Each row is a point. Each copy is the shape, with its points in the same order, stretched, turned, moved and blurred by noise. Is it also mirrored, or only turned?

Shape (7 x 2):
[[ 0.11 -0.43]
 [-0.29  0.02]
 [ 0.31  0.14]
 [-0.41 -0.11]
 [ 0.06  0.40]
 [-0.26 -0.23]
 [ 0.02 -0.55]]
Copy 1 (7 x 2):
[[-0.39 -0.08]
 [ 0.07 -0.26]
 [-0.07  0.38]
 [ 0.09 -0.39]
 [ 0.23  0.25]
 [-0.07 -0.42]
 [-0.50 -0.25]]
Copy 1 is: mirrored
Copy 2 (7 x 2):
[[-0.42 -0.01]
 [ 0.18 -0.30]
 [ 0.07  0.26]
 [ 0.06 -0.42]
 [ 0.42  0.13]
 [-0.15 -0.30]
 [-0.57 -0.10]]
Copy 2 is: mirrored

Shape (9 x 4):
[[-0.07  0.25 -0.36 -0.34]
 [ 0.12 -0.17 -0.33  0.25]
 [-0.15 -0.03  0.04 -0.17]
 [ 0.38 -0.47  0.52  0.49]
 [ 0.11  0.20 -0.25  0.00]
 [ 0.16  0.14  0.37 -0.31]
 [ 0.29 -0.08  0.10  0.11]
 [-0.25 -0.15  0.43 -0.09]
 [ 0.29  0.16  0.18  0.38]]
Copy 1 (9 x 4):
[[-0.63 -0.22  0.34  0.14]
 [ 0.00 -0.39  0.23 -0.37]
 [-0.27 -0.05 -0.05  0.09]
 [ 0.49  0.31 -0.28 -0.59]
 [-0.35 -0.07  0.41 -0.11]
 [-0.37  0.43 -0.03  0.05]
 [-0.09  0.18  0.09 -0.36]
 [ 0.01  0.20 -0.31  0.19]
 [ 0.12  0.30  0.32 -0.35]]
Copy 1 is: mirrored
Copy 2 (9 x 4):
[[-0.33  0.00  0.07 -0.35]
 [ 0.18 -0.24 -0.18 -0.34]
 [-0.16 -0.05  0.01  0.07]
 [ 0.61 -0.05  0.09  0.46]
 [ 0.00  0.10  0.03 -0.27]
 [-0.06  0.26  0.42  0.36]
 [ 0.24  0.03  0.15  0.06]
 [-0.10  0.02  0.04  0.46]
 [ 0.36  0.34  0.09  0.09]]
Copy 2 is: only turned
Copy 3 (9 x 4):
[[-0.68  0.02 -0.48 -0.12]
 [-0.01  0.35 -0.21  0.34]
 [-0.23 -0.02  0.11 -0.15]
 [ 1.06 -0.11  0.43  0.13]
 [-0.16 -0.04 -0.42  0.23]
 [ 0.10 -0.42 -0.03 -0.51]
 [ 0.38 -0.07 -0.10 -0.03]
 [-0.07 -0.12  0.50 -0.32]
 [ 0.27 -0.40 -0.09  0.26]]
Copy 3 is: mirrored
Copy 4 (9 x 4):
[[-0.18  0.33 -0.19 -0.46]
 [-0.06  0.04 -0.25  0.24]
 [-0.20 -0.15  0.09 -0.29]
 [ 0.25 -0.91  0.13  0.65]
 [ 0.05  0.19 -0.13 -0.06]
 [ 0.10 -0.33  0.20 -0.30]
 [ 0.19 -0.28 -0.05  0.11]
 [-0.28 -0.61  0.36 -0.11]
 [ 0.35 -0.18  0.16  0.38]]
Copy 4 is: only turned

Shape (11 x 6):
[[ 0.25 -0.35  0.11  0.06  0.31 -0.30]
 [-0.24 -0.27  0.07 -0.18  0.17 -0.30]
 [ 0.13 -0.02  0.29 -0.39 -0.14  0.43]
 [-0.06 -0.25 -0.13 -0.21  0.40 -0.19]
 [ 0.15  0.17  0.21 -0.51 -0.37 -0.08]
 [ 0.25  0.48  0.19 -0.24 -0.05  0.35]
 [ 0.19  0.17  0.21 -0.24 -0.10 -0.32]
 [ 0.11  0.26  0.26  0.20 -0.18  0.35]
 [-0.24 -0.53 -0.42  0.02  0.31 -0.34]
 [-0.01  0.29  0.02  0.29 -0.10  0.17]
 [-0.46  0.22  0.13  0.32  0.19  0.17]]
Copy 1 (11 x 6):
[[ 0.50 -0.03 -0.09  0.17  0.10 -0.16]
 [ 0.05  0.19 -0.23  0.19 -0.23  0.08]
 [-0.28 -0.13  0.41 -0.72 -0.04 -0.32]
 [ 0.21  0.05 -0.42  0.04 -0.01  0.05]
 [-0.38  0.48  0.40 -0.69 -0.13 -0.24]
 [-0.29 -0.03  0.67 -0.83  0.23 -0.05]
 [-0.01  0.41  0.33 -0.32 -0.03 -0.04]
 [-0.31 -0.22  0.75 -0.30  0.25 -0.09]
 [ 0.14  0.10 -0.76  0.50  0.07  0.00]
 [-0.29 -0.08  0.50 -0.08  0.30  0.07]
 [-0.30 -0.27  0.32  0.29  0.00  0.43]]
Copy 1 is: mirrored
Copy 2 (11 x 6):
[[ 0.18  0.03 -0.06  0.18 -0.22  0.30]
 [-0.24  0.01  0.30  0.00 -0.10  0.00]
 [ 0.31 -0.60  0.11 -0.31 -0.23  0.05]
 [-0.24  0.01 -0.01  0.19  0.03  0.21]
 [-0.16 -0.34 -0.13 -0.51 -0.58 -0.15]
 [ 0.26 -0.33 -0.19 -0.50 -0.05  0.24]
 [-0.21  0.02 -0.17 -0.43 -0.36  0.11]
 [ 0.52 -0.17  0.11 -0.35 -0.05 -0.01]
 [-0.15  0.22 -0.10  0.59  0.02 -0.17]
 [ 0.32  0.09 -0.17 -0.21  0.07 -0.12]
 [ 0.18  0.19  0.39 -0.12  0.40 -0.12]]
Copy 2 is: mirrored
Copy 3 (11 x 6):
[[ 0.14  0.37  0.22  0.25 -0.11  0.27]
 [ 0.21 -0.04  0.17  0.17  0.26  0.03]
 [-0.21  0.42  0.01 -0.33  0.08 -0.49]
 [ 0.30  0.20 -0.15  0.10  0.11  0.12]
 [-0.04  0.29  0.14  0.16  0.05 -0.79]
 [-0.40  0.43 -0.40 -0.03 -0.11 -0.63]
 [-0.08  0.27  0.12  0.43 -0.05 -0.42]
 [-0.50  0.14 -0.03 -0.12 -0.30 -0.36]
 [ 0.58 -0.16  0.11  0.02 -0.06  0.48]
 [-0.35 -0.08 -0.12  0.01 -0.36 -0.20]
 [-0.44 -0.35 -0.22  0.04  0.03  0.00]]
Copy 3 is: only turned
Copy 4 (11 x 6):
[[-0.45  0.33 -0.07  0.16 -0.14 -0.32]
 [-0.16  0.33 -0.25  0.05 -0.20  0.21]
 [ 0.53  0.02  0.06 -0.26  0.41 -0.03]
 [-0.09  0.39 -0.44  0.28 -0.08 -0.09]
 [ 0.56 -0.01  0.32 -0.35 -0.23  0.05]
 [ 0.72  0.21  0.49  0.09  0.33 -0.15]
 [ 0.17  0.24  0.36 -0.04 -0.30 -0.08]
 [ 0.19 -0.06  0.62  0.20  0.42  0.07]
 [-0.56  0.04 -0.54  0.38 -0.22  0.14]
 [ 0.06 -0.01  0.60  0.39  0.28  0.10]
 [-0.13  0.35  0.43  0.48  0.38  0.45]]
Copy 4 is: only turned

Shape (13 x 9):
[[ 0.31  0.15  0.45 -0.01  0.17 -0.21 -0.43 -0.08 -0.18]
 [ 0.05  0.30  0.66  0.01  0.19  0.20 -0.26 -0.40 -0.02]
 [ 0.00  0.03 -0.08  0.10  0.25  0.18  0.27  0.39 -0.34]
 [ 0.08 -0.08 -0.32  0.08 -0.19 -0.09  0.36  0.19 -0.03]
 [ 0.12  0.54  0.01  0.43  0.09  0.05 -0.28 -0.10  0.07]
 [ 0.38 -0.17 -0.30  0.11 -0.09  0.26  0.57  0.06 -0.20]
 [ 0.44  0.29 -0.07  0.02  0.39 -0.12 -0.10 -0.37 -0.02]
 [-0.11  0.28 -0.05  0.03 -0.60 -0.34 -0.12 -0.34 -0.28]
 [ 0.18  0.14 -0.41 -0.33  0.08 -0.02  0.52  0.03 -0.33]
 [-0.33  0.12  0.19  0.16 -0.46 -0.50  0.03 -0.43  0.08]
 [ 0.22  0.47  0.34 -0.19  0.21 -0.12 -0.42 -0.19  0.24]
 [-0.36  0.06 -0.14  0.30 -0.17 -0.34  0.03 -0.41 -0.14]
 [ 0.29  0.49  0.54  0.14  0.28 -0.17  0.08 -0.18 -0.10]]
Copy 1 (13 x 9):
[[-0.45  0.06  0.09  0.10  0.24  0.20 -0.34 -0.14 -0.31]
 [-0.52  0.33 -0.37 -0.10  0.56  0.00 -0.01 -0.05 -0.04]
 [-0.06 -0.08  0.08 -0.08 -0.42 -0.20  0.33 -0.33 -0.25]
 [ 0.26 -0.43 -0.12 -0.12 -0.29 -0.24  0.22 -0.16 -0.09]
 [-0.13  0.15 -0.64 -0.11 -0.05 -0.08  0.12  0.25 -0.23]
 [ 0.10 -0.35 -0.22 -0.46 -0.13 -0.16  0.37 -0.40 -0.21]
 [-0.22 -0.09 -0.28 -0.10  0.43  0.23  0.25 -0.10 -0.53]
 [-0.37 -0.55 -0.48  0.04  0.26 -0.20  0.13  0.19  0.07]
 [-0.12 -0.51  0.11 -0.18  0.12 -0.15  0.64 -0.28 -0.46]
 [-0.05 -0.34 -0.69  0.27  0.22 -0.31  0.10  0.11  0.29]
 [-0.28  0.18 -0.01  0.05  0.50  0.12 -0.19  0.21 -0.32]
 [-0.05 -0.37 -0.74  0.21 -0.04 -0.11  0.44 -0.01  0.16]
 [-0.30  0.20 -0.36  0.07  0.32 -0.21 -0.01 -0.15 -0.46]]
Copy 1 is: only turned
Copy 2 (13 x 9):
[[-0.74 -0.21  0.14  0.26 -0.55  0.29  0.11 -0.06 -0.08]
 [-0.39 -0.47  0.11  0.53 -0.22  0.18 -0.03 -0.12 -0.37]
 [-0.01  0.17  0.39 -0.09 -0.10 -0.36 -0.20  0.02  0.05]
 [ 0.09  0.33 -0.01 -0.16 -0.02 -0.35  0.29 -0.15 -0.09]
 [-0.46 -0.06  0.00  0.56 -0.28 -0.14 -0.19 -0.55 -0.10]
 [ 0.43  0.53  0.07  0.08 -0.10 -0.41  0.18 -0.03 -0.14]
 [-0.18 -0.24 -0.03  0.32 -0.56 -0.09  0.11 -0.45  0.28]
 [-0.30  0.20  0.02  0.60  0.14  0.38  0.54 -0.59 -0.22]
 [ 0.43  0.19  0.33 -0.10 -0.12 -0.05  0.36 -0.18  0.10]
 [-0.24 -0.21 -0.19  0.33  0.28 -0.03  0.73 -0.33 -0.07]
 [-0.51 -0.63  0.09  0.21 -0.51  0.24  0.12 -0.50 -0.18]
 [-0.06  0.05 -0.17  0.42  0.35 -0.19  0.31 -0.42  0.33]
 [-0.42 -0.48  0.32  0.46 -0.39 -0.25  0.26 -0.31 -0.12]]
Copy 2 is: mirrored

Shape (17 x 11):
[[-0.53 -0.14  0.17  0.20  0.06 -0.59 -0.03 -0.25 -0.06  0.30 -0.20]
 [-0.13  0.09  0.10  0.26 -0.31 -0.02  0.28 -0.35  0.27 -0.45 -0.44]
 [ 0.09 -0.14 -0.28 -0.07  0.43  0.22  0.61  0.29 -0.18 -0.05 -0.20]
 [-0.16  0.41  0.07  0.07 -0.16 -0.06 -0.21 -0.30  0.04 -0.26 -0.38]
 [ 0.24 -0.13 -0.26  0.47  0.29  0.59  0.62 -0.11  0.16 -0.33  0.40]
 [ 0.48 -0.16  0.12  0.30  0.54  0.28  0.33  0.27 -0.45 -0.25  0.23]
 [-0.50  0.02  0.23  0.19  0.06  0.04  0.03 -0.36  0.09  0.08 -0.59]
 [-0.07  0.13  0.11 -0.04 -0.41  0.04  0.29 -0.57  0.06 -0.11 -0.23]
 [-0.12 -0.01 -0.26  0.12  0.39  0.46  0.54  0.22 -0.55 -0.53  0.30]
 [ 0.24  0.46 -0.41  0.25  0.51  0.30  0.67 -0.09 -0.04 -0.04  0.30]
 [-0.06  0.26 -0.12  0.39  0.17  0.56  0.50  0.24  0.32 -0.38  0.36]
 [-0.36 -0.02  0.37 -0.28  0.03 -0.34  0.14 -0.36  0.25 -0.32 -0.11]
 [-0.41 -0.25  0.28 -0.20  0.54 -0.04 -0.22 -0.50 -0.05  0.10 -0.32]
 [ 0.28 -0.06 -0.21  0.23  0.55  0.20  0.57  0.16 -0.14 -0.51  0.03]
 [-0.22 -0.11  0.40 -0.30  0.05 -0.04 -0.07  0.01  0.00  0.27 -0.25]
 [-0.20 -0.50  0.02 -0.23  0.23 -0.03 -0.05 -0.05 -0.58  0.11 -0.07]
 [ 0.05  0.00 -0.42  0.06 -0.16  0.04 -0.05 -0.13  0.31 -0.41 -0.13]]
Copy 1 (17 x 11):
[[-0.04  0.02 -0.11 -0.32  0.25 -0.21 -0.23  0.46  0.35 -0.41  0.01]
 [-0.40 -0.20 -0.03 -0.19 -0.20 -0.21 -0.06  0.53 -0.25 -0.04  0.09]
 [-0.36  0.20  0.27 -0.26  0.21 -0.06  0.11 -0.55 -0.18 -0.07 -0.14]
 [-0.08 -0.37  0.01 -0.38 -0.04 -0.18 -0.15  0.17 -0.09  0.10  0.32]
 [-0.60 -0.12  0.63  0.34 -0.27  0.30  0.47  0.04 -0.33 -0.13 -0.13]
 [-0.05  0.18  0.58 -0.01  0.28 -0.06  0.51 -0.24 -0.31  0.18 -0.24]
 [-0.41 -0.27 -0.12 -0.26  0.09 -0.41 -0.09  0.24  0.26 -0.15  0.16]
 [-0.25 -0.27 -0.16 -0.23 -0.23 -0.06  0.22  0.30 -0.20 -0.31  0.26]
 [-0.50 -0.02  0.54  0.01  0.48  0.15  0.35 -0.11 -0.57 -0.01  0.12]
 [-0.33 -0.15  0.79 -0.37 -0.14  0.28  0.35 -0.62 -0.13 -0.33 -0.09]
 [-0.55 -0.18  0.43  0.04 -0.08  0.52  0.13  0.04 -0.23  0.15 -0.22]
 [ 0.01 -0.32 -0.33 -0.24  0.14 -0.04 -0.37  0.29 -0.12 -0.36 -0.32]
 [-0.02 -0.33 -0.04 -0.05  0.38 -0.51 -0.09 -0.16  0.18 -0.34 -0.01]
 [-0.28  0.05  0.60 -0.11  0.11 -0.08  0.15 -0.32 -0.46 -0.03 -0.27]
 [ 0.01  0.04 -0.39 -0.23  0.26 -0.10 -0.17 -0.06  0.19  0.02 -0.18]
 [-0.04  0.19 -0.03  0.08  0.50 -0.29  0.21  0.00 -0.07 -0.16  0.19]
 [-0.18 -0.11  0.19  0.07 -0.26 -0.01 -0.17  0.07 -0.26  0.00  0.24]]
Copy 1 is: only turned
Copy 2 (17 x 11):
[[-0.40 -0.62  0.69 -0.01 -0.19 -0.31  0.33  0.01  0.00  0.50  0.14]
 [-0.44  0.08  0.23  0.11  0.24  0.16  0.31 -0.08  0.11  0.07 -0.07]
 [-0.09 -0.41 -0.32 -0.19  0.13 -0.25 -0.09 -0.54  0.29 -0.31  0.08]
 [-0.31 -0.15  0.15  0.33  0.33  0.23 -0.05  0.00 -0.16  0.33 -0.03]
 [ 0.28  0.15 -0.53 -0.09  0.29 -0.38  0.62 -0.25  0.24 -0.34  0.10]
 [ 0.59 -0.36 -0.42  0.02  0.39 -0.25  0.36 -0.62  0.04 -0.30  0.00]
 [-0.58 -0.36  0.45  0.05  0.35 -0.17  0.08 -0.19  0.09  0.30  0.30]
 [-0.19  0.22  0.35  0.13  0.04  0.14 -0.03 -0.19  0.23  0.23  0.21]
 [ 0.12 -0.05 -0.73  0.24  0.15 -0.32  0.24 -0.70  0.01 -0.25  0.11]
 [ 0.30 -0.05 -0.57 -0.16  0.29 -0.38  0.25 -0.34  0.56  0.14  0.01]
 [ 0.10  0.39 -0.58 -0.02  0.34 -0.65  0.44 -0.14  0.01 -0.19 -0.19]
 [-0.35  0.00  0.26 -0.24  0.05  0.05  0.22 -0.24 -0.39  0.26  0.09]
 [-0.35 -0.68  0.25 -0.15  0.34  0.05  0.05 -0.36 -0.41  0.24  0.62]
 [ 0.13 -0.33 -0.57 -0.12  0.32 -0.04  0.42 -0.50  0.16 -0.28 -0.10]
 [-0.14 -0.25  0.42 -0.11  0.15 -0.28 -0.27 -0.25 -0.28  0.10  0.29]
 [-0.08 -0.62  0.09  0.20 -0.15 -0.04 -0.14 -0.41 -0.28 -0.10  0.49]
 [-0.31 -0.14 -0.22  0.22  0.00  0.32  0.17  0.30 -0.20 -0.11 -0.10]]
Copy 2 is: mirrored
